Each row is a point. Two turns around zero, p and q, are shown by what they do to some points. Write where each new point lands after one turn and then the other. Backwards means that the second turn is done in reverse. Each puzzle has new turns, and all numbers are rounded.
(in the rows, 128 means zero)

Turn p:
[129 100 100] -> [137  93 113]
[ 89 150 124] -> [106 152  96]
[148 104 153] -> [122 111 164]
[146 158 135] -> [146 157 139]
Turn q:
[100 143 122] -> [ 96 128 128]
[139  76 141] -> [164  88 120]
[134 136  99] -> [124 147 104]
[139 158 150] -> [128 150 160]
Where do these land?
q, then p backwards: [143 149 138] -> [141 146 145]
q, then p backwards: [ 91 128 104] -> [ 87 112 129]
q, then p: [132 105 127] -> [140 108 132]
q, then p: [107 117 137] -> [111 109 128]
q, then p: [183 103 142] -> [174 126 169]
q, then p: [112 167 120] -> [105 158 108]

Turn p:
[143 114 149 113] -> [146 113 145 112]
[126 114 112 126] -> [115 118 117 120]
[145 161 115 109] -> [152 155 106 118]
[ 76 128 120 108] -> [ 85 156 142 108]
[105 114 134 118] -> [108 128 145 115]
[151 139 136 207] -> [141 106 118 207]
[149 125 130 116] -> [147 120 123 116]
Turn q:
[145 104 171 125] -> [150 113 172 140]
[113 160 102 109] -> [118 163 101 113]
[115 104 101 118] -> [127 111 114  95]
[117 162 126 105] -> [124 169 122 121]
[133 104 162 167] -> [117  92 159 157]
[146 134 106 145] -> [132 119 100 143]
Where do these land?
p, then q backwards: [110 164 186 127] -> [139 146 190 102]
q, then p backwards: [145 144 103 120] -> [146 148 106 127]
q, then p backwards: [107 120 122 130] -> [116 112 120 118]
p, then q: [119  85 129 110] -> [134 124 156  90]
p, then q: [139 163 121 148] -> [121 126  98 157]
p, then q backwards: [148  93 107 133] -> [129  99  99 149]

Turn p:
[ 93 136 111 100 102 138 148 154] -> [106 142 107 114 102 135 168 153]
[119 118  97 104 138 113 147  90] -> [109 109  95 107 131 119 137  90]
[140 127 122 166 133 163 168 115] -> [133 130 124 175 141 162 146 100]
[116 103 125 102 151 135  96 140] -> [114 114 124  97 156 129 116 158]
[147 120 121 149 130 102  99 139] -> [148 113 125 139 124 110  92 143]
[ 91 109 118 151 122 107  98 119] -> [ 90 108 124 135 110 122  90 140]
[145 139 146 165 140 114 178 113] -> [140 121 147 176 129 114 150  87]
[127 168 135 114 133 115  95 141] -> [133 166 133 111 128  98 110 145]
[175 132 177 101 102 166 123 142] -> [181 150 173  99 130 164 144 137]
Turn q:
[166 142  96  98 159  99 120 105] -> [156 148 108  70 138 128 122  99]
[172 148  94 168 105 147 133 101] -> [172 158 110 153  99 112 158  97]
[ 88 111 130 146 133 136 110 146] -> [ 98 106 112 158 138 132 113 135]
[147 139 136 162 127 114 163 114] -> [142 155 141 139 141  92 155 127]
[146 112 119  91 132 131 142 116] -> [142 113 137  93 128 144 146 120]
[133 122 124 124 168 132 121 145] -> [137 126 111 123 162 146 117 133]
[ 63 162 129 118 125 161 113 170] -> [ 75 138 103 152 110 169 110 175]
[170 100 152  95 109 130 129 150] -> [170  95 164 110 120 137 119 146]
[133 116 154 116 115 108 125 153] -> [133 109 150 120 128 116 106 153]
[114 154 160 140 118 138 124 100] -> [105 159 158 148 118 130 124 114]
[ 75 102 113 149 117 113 127 109] -> [ 77 102 112 143 126 102 138 109]
Where do these land?
q, then p backwards: [130 113 135 125 169 134 144 153] -> [139 108 125 120 162 156 121 146]
p, then q: [ 84 149 111 161  72 129 138 124] -> [100 135 119 170  66 112 141 137]
p, then q backwards: [132  69 100  87 129 100 103 164] -> [126  90  97  89 121  96 140 187]
q, then p: [107 162 133 113 138 117 123 121] -> [105 162 124 112 123 121 129 139]
p, then q: [147 175 106 143 128 172 143 127] -> [145 189 103 143 122 137 149 119]
q, then p: [134 116 156 131 109 115 155 156] -> [144 108 157 138 125 108 141 157]
q, then p: [129 140 126 119 152 105 149 107] -> [117 142 126 108 142 101 147 113]
p, then q: [151 126 129 140 146 126  94 112] -> [140 130 122 126 139 140  92 103]
p, then q: [138 103 155 133 109 153 104  88] -> [125 119 159 144 119 176 113 102]

Turn p:
[ 92 114 156 126  96 107 136  89 128] -> [ 82 106 143 124 121  96 136 103 153]
[ 86 154 135 108 167 146 125 169 108] -> [ 94 162 127 116 164 161 119 170 116]
[139 134 137 138 130  99 138 166 108] -> [135 126 131 133 131 115 157 170 111]
[117 111 110 129 120 129 118 162 116] -> [115 125 107 139 109 140 126 154 112]
[140 123 134 151 181 111  83 124 148] -> [162 105 143 138 155 125  77 156 139]
[157 141 124 117  99 119 126 114 162] -> [158 130 130 100  98 111 131 109 143]
[161 116 121 134 146 194 136 173 141] -> [163 136 129 135 117 207 134 132 105]
[ 81 159 125 137 103 146 146  85 111] -> [ 81 170 139 145 131 111 131  88 149]
[156 117 127 117 115 119 125  99 104] -> [136 113 125 127 128 101 131  98 100]
[152 111 110 124 122 108 148  99 153] -> [156 107 105 123 125 111 139 100 150]
Turn q:
[129 127 144 118  46 114 126 104 161] -> [123 123 156 127  50 122 128  88 144]
[107 137 116 138 124 111 141 116 111] -> [100 134 106 127 127 127 128 114 114]
[119 143 125 129 139 156 147 162 142] -> [120 141 135 128 134 134 158 168 138]
[165 122 128 134 126 111 124 169 108] -> [161 142 123 141 124  94 122 151 103]
[149 147 132 119 144 117 139 111 114] -> [141 143 128 116 147 130 136 106 107]
[131 126 142 126 134 149 130 136  97] -> [127 129 142 128 139 140 117 147 100]
[109  40 120 125 151 118 141  88 184] -> [130  26 113 137 139 124 147 102 171]
[119 147 149 158 145 119 122 128 125] -> [114 149 132 159 151 127 124 119 129]
[127 143  79 120 120 173  92  97 135] -> [142 137 103  98 113 187 104 132 160]
[125 148 144 113 152 112 117 170 104] -> [123 157 140 120 158  93 115 154 115]
Where do these land?
q, then p: [111 153 123 114 109 116  90  96 142] -> [124 139 138  97 114 117  89 101 151]
q, then p: [101 115 105 113 133  76 100 101 169] -> [138 102  94 107 123 102  93 106 181]
q, then p: [150 129 145  99  94 139 159 131 122] -> [107 120 144 110 121 118 168 113  99]
q, then p: [144 114 130 136  79 144 154 113  93] -> [ 97 131 136 151  99 122 144 104  83]
p, then q: [166 123 162 142 125 142 145 121 114] -> [136 110 152 144 140 139 139 112  87]
q, then p: [126 148  84 124 158  92 122 121 148] -> [156 147  82 113 146 115 115 118 157]
q, then p: [131 116 146 125 151 169 159 127 104] -> [112 120 136 142 154 168 146 135  96]
p, then q: [153 106 130 128 156 167 117 160 113] -> [146 126 134 136 137 164 108 168  97]
p, then q backwards: [ 94 144 110 161 118 116 129 143 170] -> [112 140 112 145 111 142  96 157 170]
q, then p: [104 132 146 137 158 120 105 167 106] -> [126 133 136 134 149 123 106 186 134]

Turn p:
[132 120 120 127 168 145 163 113 124 112 128 135] -> [118 104 125 142 162 131 142  98 146 117 133 139]
[117 112 134 158 117 116 122 118 173 136 131 163] -> [103 120 131 125 102 101 111 144 139 146 142 170]
[167 118 134 128 106 108 126 101 156 110 131 113] -> [161 122 144 111 112  85 126 120 149 135 143 121]
[156 149 105 130 102  85 136  83  88 142 132 141] -> [137 171 140 123 110  91 150  75  92 126 128 126]
[ 92 116  83 119 114 100 111  98 141 139 103 109] -> [103 117  97 117  71 119 121  99 126 137 120 100]
[112 140 166  99 108 122 126 178 127 135 151 138] -> [131 142 142  84 140 161 125 175 108 120 128 137]
[112 130 137 128 102 173 131 101 110 163 130 128] -> [127 141 159 152 100 169 147 117 132 150 115 137]
[135 123 110 154 103 142  85 168 112  94 121 166] -> [155 127 107 164 109 120 107 168  92  92 125 155]
[112 150 156 105 124 125 143  76 175 110  96 116] -> [112 118 159  95 108 114 114 104 191 118  98 123]
[120 145 135  96 152 151 155 167 146 139 147 114] -> [132 126 110  99 169 174 134 141 150 137 125 132]
[164 120 157 173 138  96 123 169 164 153 126  81] -> [130 145 117 124 155  83 129 188 151 175 150  95]
[ 99 155  98 116 148 134 123 128 133 107 125  95] -> [122 133  93 126 128 152 107 108 151 106 124  98]
[141 140 126  96 132 160 106 151  97 117 112 160] -> [158 118 128 140 144 153 120 133  95 105  85 144]
[131 103 154 131 169 141 127 124  92 137 165 144] -> [117 113 161 151 172 148 123 119  97 139 154 134]
[132  98 106 160 138 123 143 147  82 128 121 118] -> [118 123 108 167 140 120 166 133  99 120 148 109]
Turn q:
[127  99 146 137 104 131 140 113 139 129 112 115] -> [115  96 139 142 116 139 145 109 134 133 114 137]
[131 157 132 118 180 107 112  99 154 151 116 121] -> [140 172 117 120 155 121 120  80 149 154 139 125]
[104 141 146 104 121 119 129 109 144 118 115 161] -> [128 133 138 108 122 105 137 105 137 111 145 165]
[201 211 137 117 110 127 128 108 111 109 114 122] -> [204 156 136 127  80  89 129 121 162 117 114  82]
[163 189 124 144 145 108 137 185 114 117 113 108] -> [164 167 133 148 143  85 135 177 146 145 103  95]
[116  99 121 132 120 142 154 116 125 150 139 186] -> [132 117  99 129 116 152 124 126  99 107 129 184]
[141 109 125 109 130 113 132 154  96 111 121 120] -> [143  94 124 116 150 114 132 154 123 129 124 112]
[152 103 136 113 126 112 131 103 155 112 136 110] -> [131  98 122 143 131 137 136 101 158 128 153 114]
[132 108 107 165 107 114  96 155 142 119 141 171] -> [114 120 134 171 137 121  78 147 115  93 129 148]
[102 114 138 146 115 107 132 110  57 150 117 106] -> [128 104 139 116 127 116 145 112  55 152 104 109]
[111 177 140 111 140 135 134 129 135 121 167 111] -> [130 172 139 113 111 126 147 143 133 141 170 114]
[103  99  75 141 132 108 137 110 160 117 119 116] -> [ 73 122  89 149 150 125 137 105 132 106 129 120]
[106 102 146 125 159 176 131 110 128 116 131 119] -> [116 130 145  98 142 184 149 119 130 121 127 133]
[122 106 138 138 115 121 114 142 154 144 144 130] -> [107 116 137 152 127 137 108 131 131 144 142 146]
[110 104 110 118 118 202 113 177 104 155 135 122] -> [ 96 121 129  86 112 174  99 189 117 140  97 134]
Where do these land?
q, then p backwards: [ 92 162 126  98 115 132 118 144 102 157 134 126] -> [127 127 138 126 101  75 114 136 149 158 137 140]
q, then p backwards: [130 119 149 142 100 169 120 143  99 101 119 115] -> [111 112 174 100 102 141 119 130 115 121 101 126]
q, then p: [102  95 152 116  88 141 125 117 129  95 128 133] -> [117  88 166 115 115 141 140 144 125 104 154 141]
p, then q: [134  96 138  90 113 116 102 145 151 123 135 101] -> [128  80 121 114 124 139 106 149 147 159 135 110]
q, then p: [130 124 156 148 154 128 154 147 124 142 179 128] -> [140 159 127 159 164 153 147 141 121 147 140 154]
q, then p: [148 120 158 165 112  90 139 114 115 135 126 110] -> [114 140 155 161 129  94 160 129 127 151 144 115]
p, then q: [154 158 129 112 159 115 102  91  98  89 111 112] -> [142 126 159 133 155 120 135  73 143 123 124  76]
q, then p backwards: [ 97 161 111 117 150  87 129 158 168 110  96 137] -> [154 160 141 180 153  94 166 130 149 122 117 140]
q, then p backwards: [171 164  81 131 108  97 162 158 175 156 131 165] -> [147 152  72 201 117 142 106 150 169 111 105 134]
q, then p: [119 125 136 143 150 136 110  95 148 112 125 127] -> [122 128 155 138 132 136 107 105 160 118 128 131]
q, then p: [158  99  91 139 135 146 128 157  90 115 144 113] -> [151 103  91 160 141 145 137 157 126 123 126  88]
p, then q: [ 97 110 146 149 148 137 145  93 167 136 136  88] -> [ 74 136 137 145 115 155 127 111 142 159 161 151]
q, then p: [152 135  88 147 107 136  98 159 131 166 106 152] -> [129 133  98 147  93 104  92 155 102 125  89 115]
q, then p: [120 127 148 109 163 163 164  92  99 151 121 158] -> [167 119 138 127 142 145 159  81 121 120  89 162]
p, then q backwards: [116 125 114 114 116 129 123 108 122 132 129 155] -> [116 122 136 134 109 137 128 103 124 144 123 144]

Turn p:
[ 59 125 147  93 112 126 118 122 120  88  91 153 127 161] -> [102 123 168 126 146  81 155 161 123 125 105  88  80 146]
[155 178 146 135 116  96 147  92 143 150 137 107 123 122] -> [154 165  88 151 112 115 103 100 112 149 157 124 121 140]
[126 101 115 103 133 143 124 165 157 148 170 139  94 130] -> [154  90 123 104 139 123 150 141 153 104 152 174 127 121]
[141  92 134 161 131  76 156 132 133 163 166 145 157 130] -> [100 102 108 135 107 112  88 135 123 119 181 136 180 128]
[144 120  98  99 130 120 166 150 159 123 149 115  86 141] -> [163 129 108 136 144 122 134 141 128  68 145 165 118 126]
[134 137 140  96 123 128 121 127  96  96 135 106 153 142] -> [120 158 138  97 127 124 154 118  95 116 120 106 133 137]
[128 100 139 114 147 151 154 133 110 123  77 126  76 152] -> [156 108 136 153 159 119 134 167  92 119  81 133 116 100]
[132  98 105 148 172 133 143 129 141 122 113 100 125  78] -> [128 150 141 143 136 142 101 126 158 113 110 150 155  71]
[ 99 126 120 157 130 110  60 156 115 123 123 145 141  85] -> [ 85 122 148  78 115 155 100 138 171 159 124 123 108 117]
[116 113 113 109 123 114 138  93 117 174 152 113 115 137] -> [140 103 108 126 104  81 116  95 119 115 123 144 131 123]
[116 123 103 187 138 138 139 123 118 133 120 174 141  81] -> [ 83 101 152 165 128 168  95 109 152 146 136 134 128 105]
[138 133 169 104 141 123 121 132  94 125 172 101 153 144] -> [128 142 117  78 135 111 152 109  91 135 148 110 160 125]
[179 150 137 145 151 138 102 104 140  89 120 106 124 138] -> [169 172 141 123 153 160 109 118 122 143 113 117 149 153]
[ 97 141 147 130  81 170 119 147 145 126 122 154 155 122] -> [111 111 140 141 109 142 184 138 157 153 142 101 107 140]
[107 147 111 142 109 135 117 140 126 140 142 103 136 140] -> [122 120  95 114 121 133 138 111 151 119 121 106 120 135]
[144 173 116 132 129 144 142 120 143 143  97 142 158 142] -> [111 150 105 172 131 142 144 119 129 150 113 137 128 162]
[160 118 135 122 109 130 109 110 120 110  89 146 111 133] -> [150 131 159 136 112 145 116 150 101 142 104 128 115 148]
Turn q:
[136  86 117 118 129 159 106 112 164 143 128  97 131  95] -> [123 139 161 116 118 133 103 110 140 125 147 125  62 134]
[126  97 132  93 166  97 134 114 161 137 139 126 127 151] -> [110 145 112 120 127  90 144 104 140 104 118 172 101 132]
[115 147 136 165 108 130 140 103 107 107 121 101 154 142] -> [124 118 141 136 136 122 116 117 115 123 172 106 176 125]
[150 142 120 100 132  90 126 112 128 157 138 126  99 118] -> [141 148  93 124 102 107 140 120 150 150 118 132 114 101]
[111 158 110 112 159 127 158 155 126 108 164 114 163  96] -> [ 97 119 120 141 178 107 135 171 171 144 142 120 125 137]
[152 161  98 151  96 102 114 157 143  99 112 160  93 165] -> [178 126  93 163 117 135  97 138 121 101  79 117 163 129]
[118 123 103 151 122 141 178 153 144 129 102 170 155 135] -> [102  80 106 141 155 151 120 109 121 122  99 112 137 167]
[ 92 115 108 109 131 147 110  93 108 161 138 114 132 154] -> [105 138 107 111 123 137 114 127  91 134 171 160 109 108]
[136 158  93 112  97 124  96 105  96 110 113 142 155 156] -> [155 110  98 105 150 132  94 137 105 111 138 120 152  78]
[ 89 148 139 139 134 121 123 137 132 100  97 110 120  98] -> [110 160 148 139 143 110 126 145 109 129 120  83 138 136]
[106  86 149 107 132 142 156 172 110 135 128 109 122 110] -> [104 151 139  92 131 151 153 144 139 139 131 131 120 182]
[153 162 164 106 116 168 120 142 154  94 136 114  94  89] -> [144 167 172 154 134 165 144 148 172 119 113  98 116 103]
[155 115 169 155 101 124 113 139 151 144 153 161 147 138] -> [130  86 166 128  86 137 123 121 146 120 100 154 147 123]
[137  82 141 143 159 109 152 123 101 148 157 162 109 118] -> [133  96 117 121  95 113 188 129 122 142 129 150 111 158]
[146 141 141 159 138 140  95 103  96 147  95 114 117 157] -> [167 139 146 132 125 131 123  99  80 156 143 140 149 108]
Where do these land?
q, then p backwards: [120 136 104 122  82 116 129  80  96 151 139  80 112 145] -> [151 144 158 150 108  83 143 136 131 150 172  98 141  89]
p, then q: [137 125 125 126 108 122 131  83 141 149 176 110 129 161] -> [157 107 109 111 115  99 113 103 145  94 158 144 141 109]
q, then p: [107 118 174 147 145 143 123 136 131 126 119 138 143  90] -> [128 123 113 133 136  93 144 154 106 148 135  97 131  94]
p, then q: [139 144  87 109 122 134 170 105  94 138 163 102 138 130] -> [141 103 107 130 136 115 145 125 106  94 174  86 133 101]
p, then q: [ 90 124 104  78 118 114 141 141 133 123 148 106 141 138] -> [118 144  93 136 134 103 146 141 146  83 121  99 145 132]
p, then q: [140 119 130 157 148 117 106 130 122 143 141  80  98 138] -> [159 129 129 101 155 115 100 123 141 132 122 127  86 106]
p, then q: [132 150 131 111 100 140 139 159 134 124 104 131 153 133] -> [113 132 103 153 137 160 124 132 131 133 134 118 151 155]
q, then p: [130 128 154 135 139 143 112 148 118  65 114 167 126 124] -> [121 158 135 136 156 152 141 166  91 124 120 110 157  99]
p, then q backwards: [100 127 111  88 129 118 165 111  97 152 122 134 131 171] -> [ 95 110 117 143 168  89 133 106 149 117 115 166 134 141]
p, then q backwards: [130 144 148 167 147  92 121 149 139 112 115 157 140 115] -> [ 93 153 108 124 117 157 128 151 123 141 140  90 145 113]
q, then p: [150 122 125 158 155 130 102 102 172  98  84 150 123  89] -> [172 153 130 127 129 126  71 147  93 143 110  94 132  93]
q, then p: [105 159 129 138 149 154  95 160 129 125 121 178 128 114] -> [104 111 117 126 141 154 127 168 117 155  95 126 131  80]
q, then p: [109 144 129 113 132 156 166 144 136 127 122 123 127 159] -> [106 119 135 147 168 131 141 103 151 134 112 121 135 136]
p, then q backwards: [167 109 175 107 132  98 114 143 152 156 133 122  76  88] -> [153 133 110 119 129 124  58 123  77 150 167 104 119 145]
p, then q: [129  91  81 138  83 131 156 118 118 149 148 115 118 141] -> [156 108 139 108 114 130 114 126 123  66 152  95 126 147]
p, then q: [162 108 140 154 159 141  78 139 135 111  96 156 164 111] -> [ 82 126 170 115 151 166 112 116 117 157  97 163 137 115]

Turn p:
[143 145 100 135 126 159 169 146 142 148 102 167 115  97] -> [167 142 103 171 121 131 145 143 170 116 112 110 100 117]
[152 122 109 156  77 121 101 136 161 120 135 145 130 109] -> [145 127 113 146  73 142 143  87 124 110 135 153 134 119]
[143 143  93 128 138 115 166 144 119 100 158 117 122 165] -> [109 108  94 123 153 119 140 129 146 103 156 129 121 177]
[ 85 126 147 110 131 159 110 132 148 122 139 105 125  89] -> [142 160 166  98 108 108 118 137 104 118 122 119  97 116]
[110 149 157 163 149 107 122  99 158 158 127 166 117 155] -> [105 169 145 166 164 152 126  98 136 153 150 137 133 102]
[102 120 132 110 142  98  95 161 110 119  96 123  94 158] -> [116 114 160 144 115 118  76 138 131 158 148 117 148 165]
[141 170 118 111 154 114 116 102 112 126  99  94 154 147] -> [118 133 119 104 164 144 105 113 126 126  90 100 163 155]
[134  93 133  99 140 135 104 127 148 141 153 150 136 104] -> [169 126 132 130 127 105 136 128  87 137 147 129 130  99]
[164 139  97 111 130  89 122 154 113 139 143 142 130 103] -> [148 117  94 158 117 111 153 123 104 142 119 120 145 166]
[ 95  88 140 144  92 166 151 162 129 129  88 113 141 144] -> [136 117 165 101  91 138 126 168 188 120 136 142 131 108]
[127 101 109  99 130  87 146  88 104  85 131 124 152 117] -> [113 109  87 102 144  70 111 125 119 129 108 157 151 126]
[126 162 161 151  89 152  95 121 117 133 139 152 160 119] -> [136 156 134 124 114 187 135 129 103 129 104 172 122 118]
[155 110 158 123 153  95 171 151 106 152 152 103 111 152] -> [ 94  82 148 140 163 111 176 147 129 147 141 113 132 148]
[112 123 132 105 131 158 137  84 135 160 141 128 112 110] -> [141 138 125 106 146 121 130 120 121 153 121 109  86  88]
[164 117 156 153 127 142 151 140 147 128 112 131  97 153] -> [115  90 154 163 136 149 139 123 155 106 139 122 117 111]
[ 96 139 106 152 140 150  93 101  98  90 132  91 151 126] -> [ 92 157 106  76 112 142  88 142 105 102 122 121 138 130]
Turn q:
[129 156 143 129 142  98  90 136 152 155 136 171 149 137] -> [149 133 138 102 127 134 121 128 165 149 157 164 114  85]
[142  79 104 131 118 106 136 137 162 136 153 126 170 122] -> [160  78 126 152 170 147 108 118 129 129 152 139 129 141]
[ 93 145 135 132  86 114 152 143 155  99 141 155  98 135] -> [111 102 133 131  62 145 109  93 133 126 123 144 118 136]
[130 149 106 132 155 129 170 114 141  94 119  93 100 114] -> [ 82 125 100 131 135  89 139  93 119 117 116 117 113 155]
[120 120 111 122 159 137 146 134 120 170 104 138 145  98] -> [123 107 102 131 144  98 140 164 116 147 148 127 148 107]
[171  82 136 128 123 146  93 165 125 160 118 116 119 138] -> [176 142 122 120 151 145 102 180 110 144 119 115 106 146]
[123 155  92 133 158 162 131 126 114 129 150 108 113 162] -> [ 92 173 116 115 134 122 118 121 123 122 167 106 141 152]
[128 147 106 114 155 129  86 152 113 119 118 144 170 138] -> [144 154 116  97 153 121 105 132 150 123 135 150 171 107]
[127 146 116 116 150 103 102 117  97 151 155 129 114 102] -> [154 142 118 103 125 111 164 126 127 103 161 118 124 105]
[155 108 106 175 116 160 136  92 142 124 101  94 117 135] -> [ 94 132 110 154 166 154 121 125 118 141 101  75 106 136]
[ 95 128 135 105  91 128 131  96 142  91 124 114  98  93] -> [128  98 135 132  87 119 154  94 146 117  89  93 134 143]
[ 93 109 168 136 101 110 147 159 118 131 127 113 159 133] -> [144 109 174 165 111 115  98 135 104 118 117 146 139 114]
[136 107 118 160 136 100 158 156 100 137 130 140 104 132] -> [121 118 111 124 124 137 120 135  66 112 140 147 106 118]
[162 147 151 135 147 177 104 119  97 137 152 150 159 109] -> [119 159 130 127 149 143 149 188 170  95 137 135 137 118]
[172 159 110  97  90 110 139  99 121 129 101 119 132 140] -> [146 164  95 163 129 141 163  96 134 154 104 140 132 131]
[103 149 168  95 154 121  92 141 140 130 121 112 120 151] -> [145 156 171  94 114  86 117 125 147 149 125 134 125 130]
[ 97  89 171 135  95 146 162  91 138  83 127 154 109 137] -> [ 88  83 178 134  96 167 145 123 121 128  85 125 131 152]
Where do these land?
p, then q: [135 117 129 116 114 142 154 120 153 155  73 142 115 119] -> [135 101 112 142 152 118 127 135 151 149 104 113  78 122]
p, then q: [143 125  97 126 142 126  87 119 110 143 167 127 119  80] -> [143 163  97 156 121 132 146 117  83 102 134 104 150 118]
q, then p: [150  95 146  90  86 140 157 113 152 121 117 153 123 141] -> [142 106 137 134 134 172 139 145 181 139 150 127 134  92]
q, then p: [140 121 119  91 122 146 150 130 156 140 115 154 185 121] -> [155 150 121 147 133 138 163 136 142 123 170 127 169  99]
p, then q: [127 121 139 165 160 133 165 154 101  98 130 121 119 136] -> [114 104 144 110 108 111  70 114 115 107 131 139 134 135]
p, then q: [147 153 150 145 168 132 108 119 134 128 149  75 101 143] -> [104 148 181 122 125  94 136 124 108 105 117  94 151 144]
q, then p: [141 144 109 153 127 141  62  88  83 134 140 129 142 117] -> [143 148 133 109 142 108 139 130 115  61  87  97 104 149]
p, then q: [129 120 123  86  61 143 141 152 125 148 106 128 153 118] -> [153 119 102 150 131 158 139 151 132 183 105 157 107 155]
p, then q: [154 141 129 123  62 107 150 130 155 145 115 156 150 117] -> [ 94 101 100 152 142 170 154 134 139 171 114 146 112 122]
p, then q: [103 125 148 136 177  96 122 134 120  77 117 103 127 119] -> [142 138 173 104 121 107 101  97 124 108 117 149 149  88]
q, then p: [104 146 175 131 166 119 130 144 117 128 138 139 106 143] -> [133 127 156 146 131 111 121 127 115 161 115 171 104 152]
q, then p backwards: [138 120 109 133 141 104 112 143 124 141 128 125 109 169] -> [104 141 123 107 130 139  94 108 134 135 158 135 131 137]
q, then p: [ 98 167 115 133 164 123 141 126 117  92 143 116  98 145] -> [113 150 121  95 148 106  96 104 123 153 118 166 113 148]
p, then q: [106 104 134 113  99 118 174 108 139 153 124 128 156 127] -> [136  88 108 135 125 106 155 128 142 165 140 161 113 129]
q, then p backwards: [106 122  99 179 132 151  67 139 135 120 158 124 116 125] -> [116 126  97 135 157 187 110 109 142 117 105  92 116 160]
